Each row is a point. The points of each table are mixes of a few directions, plus a little noise. Count the directions of each table, and those that both share. Where both have some left over, give the other angles between the two spaces (their principal angles), to ten degrees, smallest first.

First:
[[ 31  43]
 [ 23  32]
 [ -4  -5]
 [-42 -60]
 [ -8 -11]]
Second:
[[  2 -33]
 [  4 -54]
 [ -4  50]
 [ -3  37]]
Directions: first 1, second 1, shared 0; angles 40

First, 8 rows:
[[-16 -59  32 -27]
 [ 34  57  -6  30]
 [ 59 -68  -7 -28]
 [-17 -19 -16 -12]
 [-33  -5  44  -1]
 [-20  50  -9  22]
 [-39  14 -12   3]
 [ 30  28 -26  13]]
Second (7 x 4):
[[ 43 -43  -7 -17]
 [  0  41   4  20]
 [-15 -26 -21 -16]
 [ 72  15 -12  12]
 [-73 -17  10 -13]
 [ 32  39  35  25]
 [-60  -8  -9 -10]]
Directions: first 3, second 3, shared 3

First:
[[-108   60   48   37   55  -52  -19  -12]
 [  34  -19  -15  -11  -17   16    6    4]
 [ -38   21   17   13   19  -18   -7   -5]
 [  13   -6   -5   -4   -6    6    2    2]
 [  72  -40  -31  -24  -36   34   13    8]
 [  15   -9   -7   -5   -7    7    2    2]
 [  78  -44  -34  -27  -40   38   14    9]
 [ -16    9    7    5    8   -8   -3   -2]
 [ -65   36   28   22   33  -31  -12   -7]
 [  16   -8   -7   -6   -8    7    3    1]]
Second (10 x 8):
[[  19  -24   -2    4   20   36   28   -1]
 [ -31   21   50    0    1  -43    5    1]
 [ -75   71   73   -7  -32 -121  -41    4]
 [ -13   12   13   -1   -6  -21   -7    1]
 [  25  -24  -24    3   11   41   14   -1]
 [  -4   -3   20    2   10   -1   15    0]
 [  -5    6    1   -1   -4   -9   -6    0]
 [  34  -24  -55    0    0   48   -5   -1]
 [  22  -25  -11    4   16   38   23   -1]
 [  27  -11  -65   -3  -16   31  -27   -1]]
Directions: first 1, second 2, shared 0; angles 40

First, 10 rows:
[[ 16 -59   6  15  24  -7  63  -4 -30  30 -16]
 [ 15   0  29  -1   9 -32   8 -21 -16  24 -10]
 [-37  11 -67 -50  14  15 -17 -54 -13   0  35]
 [ 49 -11  38  21  -2 -16 -33 -10 -33  19  27]
 [ 56 -62  30  46   2  14  29  74  -7 -24  -1]
 [-27  -1 -33  48 -37  80  49   0  24 -18 -16]
 [-20   7 -44 -57  24 -14 -60 -15 -14  -2  45]
 [-32  40  15 -27   3 -37  30 -14  30   2 -49]
 [ -8  12  29  39 -25  10 -48  57  24   4  -9]
 [-15  62  -2 -34 -14 -14 -21 -12  34 -36  -7]]
Second, 9 rows:
[[-18 -14   8  -1  33 -26  50 -16  25 -21 -68]
 [ -1  17   0  -6 -24  17 -21  41   8   0  30]
 [ 30 -53  46 -63  44 -22  61  44 -18  33  59]
 [ 33  17  -3   5 -40  -8 -30 101  13 -40   7]
 [-49  30   2 -16   8   3 -38 -55   6  40  10]
 [ 18 -36  -2 -19  47 -50  16  -2 -11 -16 -32]
 [-27  -8 -39  27  -6  57  12 -46   4  -9  -3]
 [ 11   2 -37  21 -16  16 -38  -7 -16 -19   8]
 [  4  45  24  49 -44  16 -11 -60  -9  31 -13]]
Directions: first 6, second 6, shared 4; angles 30, 80

First (10 x 14):
[[-15 -19   1   1  72   8 -25  33  42  31 -40 -16  20  -2]
 [-53  -2 -40  -9  18  -2  20  -9  17   8  -8 -19  22  17]
 [-49  18  12 -18  13  12 -12  10 -23 -20 -14 -26  15  37]
 [-23  20  28 -52 -39   3  19   5 -43 -44  -6 -31  -6  19]
 [ 40 -62   3 -34   3 -43   5 -14  21   0 -37  26  48 -12]
 [ 91 -22   6  43   7  -4  -3   9  44  44  22  42 -39 -69]
 [ 36  32 -33  71 -41  39 -21 -13  -3  22 -10 -36 -64 -40]
 [-21  -5 -41 -46 -42  -9  63 -15  11  -5 -14 -45 -10 -21]
 [  9  19  41  12  24   6  -9  23  -5   1  53  41 -15   5]
 [-15  21  21  33 -14 -10 -34 -34 -59 -38  54  64  30  64]]
Second, 9 rows:
[[   1   58   -7   47  -34   36    7    0  -20    3   52   -9  -69  -16]
 [  51  -78   43  -62   27  -32  -38   19   16   -8 -119  -18   63  -11]
 [ -12  -45   -6  -35   30  -32    5   -5   22    1  -31   13   58   16]
 [ -30   37  -46   36  -16   14   38  -18    8   16   69   10  -35   -5]
 [  -5  -30  -41  -10   11  -19   29  -12   37   22  -11    1   20  -16]
 [ -21   18  -13   13   -4    5   13   -7   -5    1   34    9   -9    8]
 [  14    3  -19   13  -12    6   11   -2   14   14   -2  -12  -23  -27]
 [ -49   47   53    4    9   11  -32    5  -65  -46   55   34   13   72]
 [  49   -7   35   -4  -13   11  -30   19  -10   -5  -48  -26  -20  -26]]
Directions: first 6, second 3, shared 3

First:
[[  3  86   7  37 -11 -50  20 -65 -18  -6 -32  36 -30  34  19 -33  49 -24]
 [-22  31  21 -13 -13   7 -16  21   8  18  -5   5   4  -3   0  -3   0 -15]
 [ 26 -76  -1 -43  18  51 -12  39  29 -33  14  -5  33 -43 -37   7 -16 -32]
 [ 12 -51  14 -29  22  67 -19  60  43  12  19  -3  13 -29 -21   4 -15 -13]
 [ 18 -28 -11  49  42  36  15  16  22  65  28 -11 -49  31  32   3  -7  75]
 [  3  26 -32  42 -12 -73  32 -75 -51 -21 -13  -4 -19  34  25   1  13  33]
 [ -7 -53   1 -49  -7  26 -22  42   8 -25  12 -20  43 -40 -30  21 -31 -19]
 [-34  65   1   6 -39 -64   1 -38 -41 -10 -23   1   4  16  13   1   7  -5]]
Second, 9 rows:
[[ -51   48   -8    0  -89  -17    1    8  -48    6   10   -7   32   10
     3   47  -61   19]
 [ -24  -10  -15  -39    1 -106  -14  -53  -51  -68  -35  -35   30  -21
    -5   -5   24  -16]
 [  43  -28  -15   37   36   25   25  -15   17    9   12   10  -33   16
     9  -11   13   23]
 [  54  -35   -5   32   57   44   19   -2   40   17   12   17  -41   11
     6  -24   28   12]
 [  28  -13   28   -2   48   66  -12   40   62   32    5   23  -23   -8
    -6  -29   27  -24]
 [ -53   30   25  -57  -32  -37  -40   19  -16  -18  -22  -15   41  -29
   -15    3   -4  -41]
 [   2   22   -1   34  -35   58   18   28    9   43   30   19  -11   23
     7   24  -43   27]
 [  32  -10  -22   52    1   36   34   -9    4   23   26   13  -28   29
    12   11  -18   41]
 [ -28   -3   12  -56   10  -69  -33  -16  -17  -46  -35  -25   30  -32
   -12  -17   32  -41]]
Directions: first 4, second 3, shared 2; angles 50

First:
[[  5   5 -36  11  18  33 -16  15 -48  47  21   5 -20 -35 -64  -2  56 -44
   34  26 -38  35  23  13]
 [ -5  22  25   0  34  14 -18 -14  14 -14 -37 -26   8  43   5  21 -21  17
  -22 -23  42   0 -30  -6]
 [ 50 -11  36   5 -36 -47  17 -66  15 -12 -19   0   2  35  62 -37 -27  20
  -40 -35  63 -49 -77 -44]
 [  3  18 -19  15 -24 -22  -7  73 -28  40  21  32  20 -44 -17  46   2  12
   24  23   8  44  25   4]
 [-51  -5 -12   0  30  37  -8  13   7  20   6 -14  -4 -20 -56   0  13 -10
   33   8 -30  56  35  40]
 [ -2  39  -8  11  28  -3 -17  16 -17 -20 -19  26   5  25  22  45   2  -1
  -21  16 -28 -26  22 -30]
 [  0   7 -43 -27  37  77 -30  81 -39   5  28 -34 -18 -38 -81  37  48 -43
   41  34 -40  21  60  50]
 [-16 -30  28   6 -22 -38  33 -86  44 -24 -12  13  -2  30  56 -58 -27  14
  -25 -26  -6 -29 -28 -21]
 [ -5  11  29   6  14 -14  -1 -48  27 -28 -33  -3   5  50  41  -6 -28  19
  -36 -25  24 -27 -33 -27]
 [ 23 -59  -2 -26 -80 -37  42  15  24 -14  45   0   3 -46  35 -46 -18  16
   14   0   8 -27   4  21]]
Second (11 x 24):
[[ 17  16 -10   2  45  47 -22 -20 -43  36  -3 -28 -20   6 -57  -7  47 -39
   16  -2  -1  15  -6   3]
 [ -8  22  16  31  -7 -30 -11  14   6  21 -20  25  21   0   6  31 -24  31
  -10  -3  45  45 -30 -15]
 [  1 -25 -31  11 -50 -35  22  28   8 -28  26  64 -11 -46  29  -1   6 -12
   -1  42 -63 -20  24  -8]
 [ 10  25 -10   5  56  53 -28 -28 -46  41  -8 -28 -18  16 -62  -6  50 -41
   16  -6  -5  20  -4   1]
 [-38  11  56 -22  16 -16   8 -22  49 -20 -30 -45  41  64  45   4 -68  65
  -23 -54  63  -6  -6   3]
 [ -8  44   3  36  49  18 -32 -18 -36  57 -27   7   0  16 -47  22  25 -13
    6  -5  20  57 -24 -18]
 [-12 -40  22 -54 -36 -18  38   3  57 -72  17 -34  17  20  68 -27 -54  39
  -14 -24   1 -72  27  23]
 [ 37  -5 -43  24 -11  14 -13  23 -45  26  20  34 -32 -53 -47   3  56 -51
   20  42 -31  19  -9  -3]
 [  6   4 -20  11  12  15  -8  -4 -25  15   6  15 -16 -13 -26  -2  34 -31
   10  17 -31   5   8  -5]
 [ 40 -53   7 -68 -38  21  23  19  26 -53  33 -72  -6 -10  19 -38 -17   4
    6 -18  29 -69   1  42]
 [-46   3  11  25 -34 -69  23   7  43 -28 -10  67  29   3  68  22 -51  45
  -24   9 -23   4  19 -26]]
Directions: first 6, second 4, shared 3; angles 30

First:
[[ 11   7 -72 -34  32 -61 -38 -55  68 -25   3  39   0  12  54 -21 -20  55
   -5  33 -53 -26  64  20 -13 -36 -11  17  54 -26  23   1]
 [ -6 -22 -77 -53  12 -64 -61 -30  29 -16 -30  39 -27  -5  67 -22 -33  60
   -8  30 -40 -16  69  25 -26 -26  -1  -4  66   5  22   7]
 [-26 -49  -7 -30 -33  -7 -36  45 -63  17 -57  -5 -49 -27  22  -2 -19   6
   -4  -6  22  14   8   8 -19  19  17 -37  17  53  -1  11]
 [ 15  33  48  42   9  39  51  -3  11   2  43 -20  37  14 -48  14  27 -36
    6 -13  13   3 -43 -18  23   7  -9  20 -45 -28 -12  -9]
 [  0   5  47  27 -11  37  32  25 -28  13  10 -24   9  -1 -38  13  17 -35
    5 -19  28  12 -42 -15  13  18   4  -3 -38   3 -14  -2]
 [ -1   8  70  42 -18  56  45  37 -44  19  14 -36  14  -3 -56  20  25 -53
    8 -27  41  19 -62 -20  18  28   4  -4 -55   7 -21  -3]
 [ 42  82  53  69  43  44  87 -48  76 -14  96 -15  85  41 -68  13  46 -40
   10  -6  -9 -12 -50 -25  40 -12 -26  55 -60 -81 -10 -22]
 [-13 -26 -11 -20 -16 -10 -25  18 -28   5 -31   3 -26 -14  16  -2 -11   7
   -3  -1   8   7  10   7 -11   8   8 -17  15  27   1   8]
 [-20 -37  -4 -23 -26  -4 -27  37 -51  14 -43  -5 -36 -23  16   0 -14   4
   -4  -6  19  13   5   7 -14  14  13 -29  12  42  -2   9]
 [  0  -4 -43 -24  13 -35 -29 -24  28 -13  -7  23  -7   3  37 -13 -15  32
   -4  18 -26 -11  38  13 -12 -18  -2   3  34  -6  13   2]]
Second:
[[  18   31   -2   14   24   -3   19  -37   47  -13   35    7   30   18
    -8   -1   11    3    2    7  -21  -12    2   -3   11  -15  -12   25
    -5  -35    4   -8]
 [ -36  -66  -17  -43  -43  -14  -56   57  -82   21  -76   -2  -66  -36
    35   -4  -27   11   -6   -6   26   17   18   13  -24   21   25  -49
    28   72   -2   15]
 [  11   25   20   22   12   16   27  -12   19   -4   30   -5   25   12
   -23    4   16  -14    4   -3    0   -2  -18   -9   13    0   -9   16
   -21  -23   -3   -6]
 [  12   37  116   81  -14   95   92   39  -37   22   51  -58   47   10
  -101   32   50  -88   13  -42   56   20 -103  -36   38   35   -2   11
   -99  -14  -33  -13]
 [ -16  -30  -33  -31  -11  -27  -39   10  -18    2  -38   11  -33  -15
    34  -10  -20   24   -3    6   -2    1   29   13  -17   -1    9  -20
    31   27    6    8]
 [  13   24  -12    2   20  -12    6  -32   42  -15   23   11   20   14
     4   -5    5   10    2   10  -22  -12   11    4    4  -16  -10   19
     6  -28    6   -6]
 [  17   16  -89  -41   43  -74  -42  -75   93  -32   13   51   10   20
    65  -28  -24   69   -7   40  -70  -33   79   22  -14  -48  -16   26
    67  -39   29   -1]
 [  12   23   21   22   10   16   30  -11   17   -3   28   -8   24   11
   -25    7   17  -17    3   -5    1   -2  -20   -8   14   -1   -8   16
   -21  -22   -4   -7]
 [ -30  -49   22  -14  -43   19  -21   65  -86   24  -55  -18  -46  -30
    -2    8  -12  -18   -3  -20   43   23  -20    0  -10   31   22  -42
    -7   61  -12   10]
 [  -4  -10  -21  -16    1  -18  -18   -5    5   -4  -11   10  -10   -2
    21   -7  -10   17   -4    7  -11   -2   22    7   -9   -6    0   -4
    19    4    6    1]]
Directions: first 2, second 2, shared 2

First:
[[ 21   7  28  25 -13 -26 -16  72  -1 -19  16  13 -28 -31   1   1 -19   9
   17 -17   1 -26   5 -29  -7   2 -32  20  -5  23  26 -39]
 [-34  -6  28  25  17  30  31 -26  -6 -28  60 -33 -42  20 -13   7  13 -33
   -8  -5  22 -11 -11   5  22  30   6  15 -34  14  -3 -66]
 [ 24 -12  18  17   8  -4 -16 121  12 -18 -10  62 -40   0 -31  30  30  56
   25 -17  23 -60 -25 -30  57 -18 -31   5 -24  31  50  -9]
 [ 41  -7  -7  -7  10  -7 -29  77  11  12 -66  51 -17 -20   1  18 -13  19
   33 -27  -7 -29 -12 -42  -8 -33 -21 -16  22  18  30  11]
 [ 29  19 -12  -5 -33 -22  -1   3 -12   5   7  10  34  -1  11 -37 -40   9
    4   5 -18  25  16  19 -17 -10   4  -5  20   6 -20  24]
 [-24  15 -28 -26 -32 -30  -4 -88  -5  25   7 -39  82  -3  19 -29  10  12
  -41  49 -20  58  33  50 -23   9  24   5  14 -54 -38  76]
 [ -9  32 -45  34  25  60 -17 -68  56  12 -30   3  28  12 -45  55  36  16
   -6 -37  -3  63  42  63 -61  32 -23 -65 -21 -47 -32  33]
 [ -5 -21  -2 -36   3   6  32 -35 -32   8   1 -12  -1  28  25 -36 -24 -37
   -2  19  -2  -6 -29  -9  27 -20  44   7  22  17 -14  -2]
 [-44 -28  20 -25  15  -7  19 -55 -23   3  13 -56 -16  -5  31 -10   8 -52
  -21  29   4 -14 -19 -28  10   7  29  35   6  -9   1 -27]]
Second:
[[  -1  -23   21    8    5  -50   -2   27  -16   35   16   30   10    1
    32   -7  -25   24   -3  -20   31    6  -11   21   48   21  -24   13
    31   20  -37   33]
 [  -1  -16   14    7    3  -34   -2   19  -11   25   10   19    6    2
    23   -5  -18   17   -2  -14   21    3   -7   14   32   16  -16    9
    22   15  -26   23]
 [   0   25  -25   -9   -7   55    3  -29   17  -40  -17  -33  -13   -1
   -35    8   27  -26    3   23  -35   -5   11  -23  -51  -23   27  -14
   -33  -23   41  -37]
 [  -1  -14   14    6    3  -30   -1   15  -11   22    9   18    7    1
    19   -4  -14   15   -1  -12   19    2   -6   12   28   12  -14    8
    18   12  -23   20]
 [   0   27  -25  -10   -6   58    2  -32   18  -43  -18  -36  -13   -3
   -38    7   29  -28    2   24  -38   -6   13  -24  -56  -24   28  -15
   -36  -24   45  -38]
 [  -1  -26   23    9    4  -54   -1   29  -17   40   17   33   13    1
    34   -7  -26   25   -1  -22   34    7  -11   22   50   24  -26   13
    33   23  -41   37]
 [   1   23  -20   -8   -4   47    2  -25   15  -35  -15  -29  -11   -3
   -31    7   23  -22    2   19  -30   -6   11  -19  -45  -20   21  -11
   -29  -20   36  -32]
 [   3   56  -50  -20  -13  119    4  -63   39  -87  -37  -71  -26   -5
   -75   15   59  -56    7   49  -75  -14   26  -48 -111  -50   55  -27
   -73  -50   88  -81]
 [   0  -16   15    6    4  -33   -2   17  -10   23   10   19    7    1
    20   -4  -16   16   -2  -13   20    3   -6   13   30   13  -16    8
    19   13  -25   22]
 [  -2  -38   34   15    7  -80   -2   41  -26   57   25   48   16    3
    50  -10  -40   38   -3  -33   48    9  -17   32   75   33  -37   19
    49   34  -59   53]]
Directions: first 6, second 1, shared 0; angles 60
